Rows are points. To make a cloud, some directions were put in groups of two or more. Within a group, all points are equally far from the middle, so they leave a hole (a ring in 2 directions, a hollow ball in 3). The other directions are filled evenly. Then the cloud was stretched, turned, moved and blurred a little. Count the holes, and give their numbers of directions, smallest first.
In the rows, 128 means zero.

Cloud:
[[136  66  84]
 [117  68 122]
 [168  82  88]
 [145 142 176]
 [ 98 137  98]
 [150 101  74]
 [117 147 189]
 [ 75 167 167]
 [123 157  95]
 [101 152 191]
 [167 121 148]
 [171 111 136]
 [104 164 193]
 [168 146 127]
 [150  63  87]
 [127  62 102]
 [154 152 101]
 [117 100 166]
 [131  60 106]]
Holes: 1 (3)

Cloud:
[[151  88 108]
 [ 86 110 188]
 [123 114 173]
 [144 113 115]
 [163 176 160]
 [109  80 109]
 [168  92 178]
 [163  81 193]
 [179 140 186]
 [ 97 140 154]
 [174  81 139]
 [ 89 105 152]
 [ 99  80 110]
 [ 71 107 148]
 [ 80  81  98]
 [144  94 112]
 [175 115 189]
 [137 106 193]
 [117 100 117]
 [156  84 186]
 [185 100 115]
 [ 96 134 162]]
Holes: 0

Cloud:
[[185 116 111  95]
 [147 148  98 183]
 [117 172 129  94]
 [156 144 134  66]
 [153 198 101 142]
 [130 195  82 119]
 [162 135 121  67]
 [106 130 179 133]
 [108 106 174 109]
 [194 117 171  82]
 [125 188 129 126]
 [205 105 156 141]
 [200 148 170 126]
 [104 124 130 160]
 [189 177 126 146]
 [161  83 165  94]
 [143 188 108 173]
 [109 137 139  81]
 [191 154  88 110]
 [139 183  61 149]
 [163  88 174 152]
 [163  85 146 130]
 [145 179 123 179]
 [122 156 168 157]
 [132 137  78 151]
 [182  96 206 127]
 [147 163 100 186]
 [121 180 142 122]]
Holes: 1 (4)

Cloud, 27 rows:
[[156 102 124  91]
 [ 52 104  81  83]
 [167  66 147 138]
 [111 108  95 154]
 [113 146 177  57]
 [ 98 142 153 192]
 [159 106 143 107]
 [151 140 118 177]
 [ 86 179 108 125]
 [162  85 129 149]
 [199 139 175 178]
 [133  81 136 110]
 [143  66 210 118]
 [104  93 139 166]
 [ 87 172 146 147]
 [121 116 103 211]
 [ 80  88  86 124]
 [108 152 163 116]
 [124  86  88 207]
 [118 207 167 117]
 [125 192 130 154]
 [ 92 131 145 146]
 [ 67  92 108 170]
 [ 81 168  81 144]
 [105  83 135 139]
 [137 112 155 148]
 [ 98 131  84 143]]
Holes: 0

Cloud (31 x 4):
[[143 134  86  78]
 [135 123  70  90]
 [150 152 149 137]
 [162 115  85  97]
 [132  68  86 124]
 [138  60 110 135]
 [162 103 152  75]
 [109  76 146 169]
 [136  63  96 129]
 [171 103 110 139]
 [ 71 103  51 119]
 [ 93  73  67 112]
 [131 153 164 127]
 [173 117 122 144]
 [ 98  91 124  78]
 [ 51  93 125 150]
 [162  92  92 126]
 [159 121  85  89]
 [125 139  78  81]
 [ 86  81  58 113]
 [ 78 127 156 118]
 [137  57 128 138]
 [ 97  92 120 177]
 [112  75 127  86]
 [ 57 112  69 145]
 [128  63 135 100]
 [162 121 122 153]
 [ 96 122 101 167]
 [ 44  96  79 143]
 [ 64 120  62 136]
 [168 114  89 101]]
Holes: 2 (2, 2)

Cloud:
[[ 65 137  90 154 160  98]
 [126 101 131  98 162  72]
 [112  85 175 120  89 144]
 [ 92  66 126  69 156 172]
 [152 112 150 149 171  72]
 [169 154 215 140  94 100]
 [134 108 109 113 170  59]
 [ 79 138 160 143 139  87]
 [105  88 143 135 151 157]
 [ 97  99 112  38 150 170]
 [124 105 171  88 168 181]
 [148 175 111 145 207  93]
 [102 135 139 153 126 148]
 [ 77 165 158 109 127  79]
 [118 142  96  92 165 145]
 [183 113 131 135 176  75]
 [107 170 103 123 218  65]
 [ 99  82 123 113 149  86]
 [207 105 130 144 178 141]
 [190 117 168 103 135 106]
 [163 117 197  82 127 120]
 [203 148 112 121 146  90]
 [ 67 145 134 131 108 111]
 [114 142 111 144  83 104]
 [184 179 117 150 158 113]
 [154 135 130  64 150 110]
 [ 86 139 104 141 141 132]
 [159 132 124 129  95  64]
 [ 69 104 166 120 152 100]
 [122 137  58 142 194 123]
 [192 164 139 186 199  96]
 [120 151 158 113 208 117]
 [ 83 135 149 131 116 153]
 [114 104 135  71 159  79]
 [ 99 144  71 126 220 129]
 [185 185 116 157 157  74]
 [ 78  64 132  87 157 161]
 [120  83 101 143 149  79]
 [ 82 137 187 111 141  93]
 [133  90 124 153 154  73]
 [217 119 106 142 185  96]
 [109 110 142 175 157  84]
 [131 132  93 131 112 137]
 [157 165 154 147 189 103]
 [106  78 154  95 143 179]
 [104 138 102  86 174  60]
 [128 163 152 153 182  71]
 [160  93 115 163 197 149]
 [ 59  95  89  71 140 134]
 [118 145  85  87 207 121]
 [178 131 138  70 119 148]]
Holes: 2 (2, 2)

Cloud:
[[102  91 117 133 195 141]
 [ 78 158 157 155 128 130]
 [139 132 101 123 169  79]
 [137 187 107 124 168 162]
 [139  86 109 133 162 115]
 [138 139 133  86 114  76]
 [120  71 106  84 116  92]
 [188 112 140 132 158 128]
 [ 87 167  73  83 114 153]
 [105 110  60 127 109 107]
 [166 122 123 118 181 134]
 [126  89  88  96 169  79]
 [102  94 129 112 212 115]
 [143 163  99  57 148  74]
 [155 172 163 116 184 152]
 [107  86 145 129  98 146]
 [107 154 123  34 160 137]
 [134 194 105 152 137  94]
 [134 117 115 121 170 199]
 [ 72 159  60 108 131 122]
 [176 116 166  93 108 112]
 [ 82 159 159 120 175  95]
 [130 174  88 148 121 193]
 [131  62 146 103 187 157]
 [170 136 106  42 152 108]
 [202 174 142 110 130 196]
 [114 175  95 168 142 137]
 [ 90 143  66 135 114 124]
 [ 68 153 156 106 126 142]
 [ 75 142 112  88 184 188]
 [139 108 159 115  93 113]
 [220 159 146  86 102 141]
 [ 68 130 102 115 120 174]
 [169 141 147 146 138  79]
 [131  81 101 111 174 107]
 [165 135 172  95 155 200]
 [139 206 116 131 116  94]
 [127 158 162  93 190 169]
 [183 106 121  56 127 124]
 [168 132 119 109 147 205]
 [154  98 130  49 172 143]
 [130 195 187 134 166 182]
 [149 180 155 135 114 221]
 [130 116 133 159 106 209]
 [191 155 184 111 148 119]
 [163 117 183  78 149 182]]
Holes: 1 (4)

Cloud (81 x 8):
[[145 114 152  84 140 145  79  80]
 [135 101  92 118 120  72  65 121]
 [101  82 199 135 150 150 147 155]
 [122  70 155 154  92 132 180 165]
 [182 120 108 130 143 136 108 192]
 [162 207  78 145 133 167 130  83]
 [156 121 183 218 147 110 129 139]
 [166 155 169 178 190 128 183 171]
 [ 60 152 149 136 114 125 114 174]
 [144 124 214 148 106 123 198 171]
 [122  60 125 154 112  69  89 103]
 [109 140 187 173 112 149  89 129]
 [171 180  93 164  98 110 148 157]
 [119 141  65 139 147 150  78  86]
 [108 201 110  89  99 120 106 127]
 [150 152 186 157 170 178 216 160]
 [ 93 131 208  74 128 152 159 115]
 [162 193  96 115 121 133 115  70]
 [124  96 129 109  96 137 197 116]
 [146 127 160 164 168 100 178 201]
 [146 212 175 144 114 155 129 155]
 [ 86 125 177  86 167  89 111 106]
 [ 66  89 143 105  72  53 137 133]
 [191 181  96 167 117 123 153 109]
 [163 173 125  60 119 139 163 153]
 [160 147 148 135  84 150  87 120]
 [189 114 152 101 109 153 191 145]
 [170 156 160 155 115 172  85 101]
 [109 104 188 145 156 142 136 192]
 [132 132 155 155 192 152 187 100]
 [119  85 124 155  76 105 141 191]
 [130 137 107 174 182  89 164 121]
 [ 69  90 130 146 107 107 176 153]
 [119 121 191 147 150 111 159 214]
 [ 65 152 115  80 101 132 102 150]
 [130 194 107 164 154 131  77 139]
 [109 101 200 103 157 165 144 110]
 [168 134 173 104 101 191 141 169]
 [ 94 142 187 147 128  69  98 102]
 [140 102 140 161 130 106 150  50]
 [186 167  79 125 153 139 140  76]
 [132  68 181 160 140 137 182 171]
 [155 113 213 165 168 123 130 152]
 [ 50  82 165  95 115  74 157 150]
 [204 102 159 145 139 140 195 159]
 [152 144 154 145  91 170  87 112]
 [175 117 167  95 144 174 108 106]
 [158 141 115 108 133 101  65 129]
 [ 78  98 154 130 173 105 111 133]
 [ 90 120 164 144 152 137  94  56]
 [113 116 146 132 172 185 130 141]
 [ 57 142 157 107 126 117 128 180]
 [123  87  91 153 143  58 107 141]
 [101 166 150 146 169  72 108 115]
 [146 192 145 176 194 121 150 125]
 [ 98 120 110  71  70  74 124 154]
 [127 140 157 188 170 129  87 150]
 [ 94 135 189 137 105  93 151  75]
 [114  92  96  91 119 148 115 167]
 [165 152 130  76  96 144 186 131]
 [ 93 154 128 123 106  88 196 106]
 [ 59 181 130 147 131 106 153 117]
 [134 107 118 138 131  38 104 128]
 [140 164 156 159 191 135 181 178]
 [ 60 140 139 143 131 109 171 172]
 [ 80 130 201 140  98 128 103 131]
 [191 150  91 151 171 197 135 117]
 [163 150 128 153  94 107 182 202]
 [129 200 194 138 114 137 130 139]
 [ 82 107 130 132 177  81 144 122]
 [148 103 168  64 115 156 112 139]
 [141 214 180 147 128 161 147 103]
 [ 80 125 110 173 157  81 130  84]
 [104 210 172 107 128 127 165 158]
 [106 131 161 145 165 108 163 203]
 [186 169 154 116 124 213 173 165]
 [108 129  92  88 161 142  96 126]
 [127  65 200 129 143  79 133 138]
 [114  55 193 111 113  81 154 168]
 [216 177 126 149 161 167 116 144]
 [128 171 165 119 184 147 204 130]]
Holes: 3 (2, 2, 4)

Cloud (85 x 8):
[[101 128 138 133  62 126 178 105]
 [134  92 123  81 118 184 124  80]
 [132 100 130 106 100 105 117 175]
 [146 128 107  93 122 145 156  57]
 [132 142 124 130 136 224  42 175]
 [ 86  84  94 109 140 200 131 107]
 [147 143 128 179 138 131 129 118]
 [159 158  81 119 125 190 114 108]
 [102 136  67 157  80 179 159 197]
 [168 224 128  95 123 153  92 106]
 [121  59 113  70 133 155  95 123]
 [168 118 184  71 134 132 105  91]
 [151 180 109 136  71 168 149 173]
 [153 191  92 147 119 124 194 103]
 [103  94 110 102 173 164 148 172]
 [143 174 144 117  77 129 108 179]
 [156 159 128  78 114 168  30 110]
 [186 120 120 166 145 140 156  97]
 [139  80 128 140 135 102 180  94]
 [151 193 103 107 108 192  86 109]
 [158 172  70 112 145 164 135 117]
 [125 106  99  56  70 167  81 139]
 [105 116 107 100 211 170  54 132]
 [131 113 116 103  83 102 170 179]
 [125 149 118 157 119 213 107 198]
 [135 129 107 196 168 174 132 119]
 [147 175 175 100 144 119  87  49]
 [ 94 118  87 145  72 161  81 182]
 [ 89  83  67 140 169 153  70  99]
 [146 111 155 162 104 191  36 146]
 [117 156 145 120 169 134 107  82]
 [141 153 101 175 123 220  76 114]
 [163 143 112 119  91 117 141 184]
 [196 155 133 135 124 146 122 149]
 [147 113 116 166 155 112 127 112]
 [109  98 100 155 114 134  82 173]
 [160 149 111 187 137 211 159 101]
 [151 168  67 140 107 134 177 112]
 [152  97 164 104  96 116  87 154]
 [121 153 108 159 121 176 127 208]
 [119 139 120 130 160 186 122  72]
 [151  83 110  74 168 163 124 108]
 [133  84 122 107 204 145 137 105]
 [ 83  59  95 138  95 130  83 115]
 [ 92 112 119  76  70 117  97 139]
 [117 126 121 163 154 194 162  65]
 [107  62 114 121 107 164  92 176]
 [108 107 122 169  57 158 147 110]
 [111 144  95 117 133 154 149  78]
 [114 149 125 134 168 205  72  74]
 [142 142 168  78 175 103 104 129]
 [146 171 136 146 166 198  74  70]
 [104 140  86 143  74 158  58 181]
 [ 83 127  62 167 134 165 138 120]
 [130 107 118  90 170 172 108 104]
 [155 110 121  94  96 128  23 169]
 [103 145 140 118  80 120 135 161]
 [103 119 143 162  82 191 149 160]
 [179 185 136 166 170 143  98 165]
 [131 103 103 130 115  76  98  92]
 [110 124 138  80  31 150  99 134]
 [172 131 109 166 186 148 100 116]
 [110 137 194 146 103 165  66 143]
 [116 125 161 172 118 145 176 120]
 [ 74  94 117 122 137 205  99 161]
 [137 149 173 111 151 175  95  60]
 [170  93 139  94 199 187 131 132]
 [158 179 147  85 135 133  64 182]
 [ 98  78  65 171  56 208  94 142]
 [ 97 130 156 151  75 166 143 140]
 [134  97 112 126 145 195  64 199]
 [152 189 112 102  97 182  86 157]
 [153 176 136 181  72 181 134 103]
 [156 150 149  79 142 115 122 188]
 [124 140 186 121 133 170 137 139]
 [169 156 105 112 163 201 115 153]
 [151 138 121  77 190 128 164 125]
 [138  93  55 162 157 161 145 121]
 [149 100 120  56 156 125 123 138]
 [136 130  95  99 124 216  96 167]
 [138 212  95 142  97 135 120  96]
 [205 177 129 107 136 147 169 168]
 [128  74 128  91 204 159  92 140]
 [ 86 167 143 146  91 117 118 137]
 [142 157 101  82  92 132  98  50]]
Holes: 1 (3)

Cloud (86 x 8):
[[135 154 127 179 120 156 151 128]
 [129  81 126 147 148 148 110 185]
 [118 126 154 105 121 113  93 136]
 [162 187 142 149 130 164 139 137]
 [144 170  84 167 126 169  77 116]
 [113 119 136 134 172 143  72 128]
 [169  82 106 109 126  73 172 191]
 [120  89 109 115 175 147  92 114]
 [125  95  80 196 107 104 141 146]
 [103  93 132  98 198 154 171 130]
 [165  86 145 137 108  54 179  90]
 [ 93 177 176 184 106 185 101  62]
 [191 113 140  83  78 142 158 137]
 [ 93 161 188 173 137  56 166 117]
 [138  82 135 127 145 172 148 135]
 [170 130 145  63 158 170 156  67]
 [ 77 144 185  90 181  99 144 120]
 [ 71 132 174 227 118 100 154 145]
 [140 103 142 107 138  80 157  36]
 [170  79 135 122 152  79 178 131]
 [134 110 118 173  86 160 142  72]
 [124 193 168 153 141 182 140 110]
 [101 181 175  59 163 158 111 112]
 [ 84 162 164 152 165  47 144 149]
 [135  97 148 112 209 140 147 167]
 [159 135  84  82  88 137 114 105]
 [131 122 144  57 162 164 162 138]
 [165  77 178 121 153  64 152 104]
 [181  69 161 139 167 125 162 133]
 [163 118 174  77  79 159 173  92]
 [132  59 175 180 148 115 150 150]
 [180  99  86 194  99  81 101 104]
 [162  80 168 149  78 120 201 110]
 [112 109 220 128 112 118 178 135]
 [121  88  95 107 177 128  90 124]
 [159  98  60 108 105 110 102 152]
 [197 112 152 124 124 139 170  76]
 [115 165 187 205  66 179 116  96]
 [142 150  89 157 162  90  91  63]
 [136 175 155 111 111 122  84 163]
 [136  75 142 189 103 108 192 102]
 [ 98 113 139  61  85 111 168 137]
 [ 57 170  86 146 109 119 114 108]
 [134 154  88 147 146 193 126 105]
 [205  93 155 159 144  81 173  65]
 [100 123  87  96 134 131 121  55]
 [ 92 188 186 104  72 132 120 140]
 [ 76 112 195  79  83 117 195 129]
 [164 135 182 164 116 165 123 202]
 [165  70 125 167 162 146 133  63]
 [ 49 132 166  80 145 128 118  71]
 [198 133 114 104  78 123 152 135]
 [121 139 149 224 127  92  90  90]
 [119 134  61 128  63 149 114 139]
 [103 162 177 139  79 150  81 109]
 [157  88 123 143 214 160  90 152]
 [172 148 144 163 129 146 162  92]
 [194 142 166 176 159 118 158  43]
 [122 133 146 207 118  88 178 148]
 [128  82 175 142  88 181 156 115]
 [143 120  99 139 104 185 153 126]
 [125 162 162 184 113 115 158 174]
 [ 82 176 167  90 133 116 117 150]
 [183 130 103 146 174 148 150 118]
 [123 100 123  97  83 144 103 132]
 [122 154 168 137 100  77 112 179]
 [204  64 119 190 128 106 163 142]
 [118 148 146 202  95  61 101  98]
 [ 85 101 150  82 132  80 182  70]
 [133  95 109 114  94 107 125  83]
 [121 163  92 133 157  70 118  97]
 [127 134 107  64 165 142 173 112]
 [117 140 161 232 106 115 108  85]
 [ 96 190  81 114  98 127 102 123]
 [109  93  92 152  83 148 155 137]
 [127  92 127  85 123  73 149 182]
 [135  81 133 152 154 147 105 168]
 [100 158 162 112 125  95 106 159]
 [138 138 168 172 140 177 102 168]
 [131 166 107 168 119 184 128 131]
 [122  44 115 169 141  82 128 120]
 [104 160 206 126 138  96 130 103]
 [138  96 161  96  70 101 148  93]
 [107 120 183 112 140  82 153 173]
 [124  90  47 171 126  98 125 169]
 [145 102 111  70 200  87 127 146]]
Holes: 2 (2, 2)

Cloud, 92 rows:
[[117  89 155 113 192 136  71 124  69]
 [ 90 124 120 144  59 144 120 141  96]
 [147 158 171 127 144 195 161 126 171]
 [132 111 122  74 171  59 127 139  84]
 [146 149 162  75 136 107 148 173 205]
 [ 61  79 140 106  81 141 102 103 123]
 [128  96 154  36 137  91 112 180 102]
 [ 64 108 122 165 118 121 145  67 106]
 [111 177 159 148 147  75 109  81 101]
 [ 82 128 110 128  71 105 154  77 181]
 [112 149 196 112 198  91  92 137 118]
 [ 87 180 121 182 141 153 105 132 196]
 [118 137  55 116  58 127 132  85 145]
 [ 79 147 131 169  94 189 146 121 169]
 [106 144 104 137 123 171 162 152 173]
 [124  67 132 125 164 193 131 132 126]
 [174 152 170  84 138  61 157 145 164]
 [106  85  91 169 182 155 101 106 120]
 [193 156 148 103 131 143 109 189 189]
 [169 153  76  62 129  98 136 119 131]
 [140 208  83 133 100 116 111  65 141]
 [145  95 172  95 119 115 157 196 143]
 [114 126 126 101  50 123 143 117  87]
 [113 161 168  86 183  50 127 127 157]
 [ 41 103 126 106 185 114  92 130 121]
 [145  82 151 105 169 160 142 134  76]
 [146 116 148 166  91 149 134  94 198]
 [ 67  95 171 105 148  95 100 183 117]
 [160  99 141 148 155 109  62 175 118]
 [106  82 132 136 181 162  75  95  95]
 [123 181 131 192 140 143  73 137 103]
 [119 117 108  58 203  99 107 140 123]
 [ 51 137 152 120 124 119 120  84 174]
 [126 190 112 150 119 183 106 129 209]
 [ 53 136 164  81  88 125 117 127 116]
 [ 62 141 159 111 114  58 131  97 118]
 [178 129 174 106 126 107 134  67 119]
 [ 60  84 136  91  89 125 111  79 118]
 [114 170 116 134 116  67 129  97 198]
 [117  91 170  70 132 116 165 106 182]
 [ 86 153 130  94 104 130 119 208 152]
 [100 191 180 105 161  76 130 125 105]
 [ 87 143 121  80 113 119 151 113 213]
 [201 143 110  52 100 107 114 136 159]
 [122 128 150 128 120 194 163 144 201]
 [104 131 190 111 128 196 159 131 134]
 [103  73 190 164 152 149 136 143 149]
 [127 153  99 111 133 131 143 174 110]
 [107 153 105 178 173 129  48 147 153]
 [149 171 131 118 176 119  61 209 148]
 [ 90 201 145 115 153  75 101  95 133]
 [128 205 110  95  73 106  93  92 160]
 [108 141 206 100 119 170 137 124 137]
 [151 154  81  85 113 117 104  66 190]
 [ 88  76 116 119 104  84  85 112 103]
 [140 167  71 185 164 112  88 116 154]
 [202 157 126 130 108 162 101 189 147]
 [ 62 131  99  86  74 116  82 115 118]
 [ 56 122 106 128 185 135  94 172 139]
 [134 122 220 134 196 147 147 140 110]
 [113 179 106 149 132 119 100  39 129]
 [156 122  76 144 131  82  92  97 156]
 [ 95 133 128 122 171 109  69 104  53]
 [153 116 123 186 101 147  89  87  98]
 [ 93 104 164  92 138 153  86 205  81]
 [115 186 137 159 137  59 111  98 125]
 [192 130 147  90 164 125 122 112  93]
 [143 175 107 122  69 109 142  53 202]
 [131  98 117  61 109 149 137  69 117]
 [ 90 103 148 145 129 180 106 142  60]
 [ 99 156 160 137 155  47 130  86 128]
 [178 204 127 115  88 113 128 111 124]
 [138 135 130 115  86 158 173 163 188]
 [120  72 128 157 192 154  69 144 108]
 [115 223 120 152 147 144 121 106 151]
 [158 141 191  68 135  65 169 145 141]
 [153 107 100  67 146 134 141  77 127]
 [176 179 119 141 143 143 116 181 202]
 [ 92 101 120  78 143  66  85 164 112]
 [131  51 135 117 119 108  97 144 108]
 [131 163 131 164 137  64  98 134 160]
 [110 119 108  50  77 151 137  84 135]
 [ 70 154 171 151 150 136  87 107 148]
 [104 147 145 136 198 110  83 113 174]
 [126 147 141 177 163  73 129  81 145]
 [179 161 133 100 175 152  93 189 172]
 [117 148 168 170 159 147 109  66 108]
 [115 105 186  49 177  95 158 146  93]
 [ 69 128 135 102 192 128 127 168 171]
 [169 167 190 110 172 108 128 129  94]
 [155 109 160 184 199 145  88 125 108]
 [ 67 169 128  89  70 123 135 117 183]]
Holes: 3 (2, 3, 4)
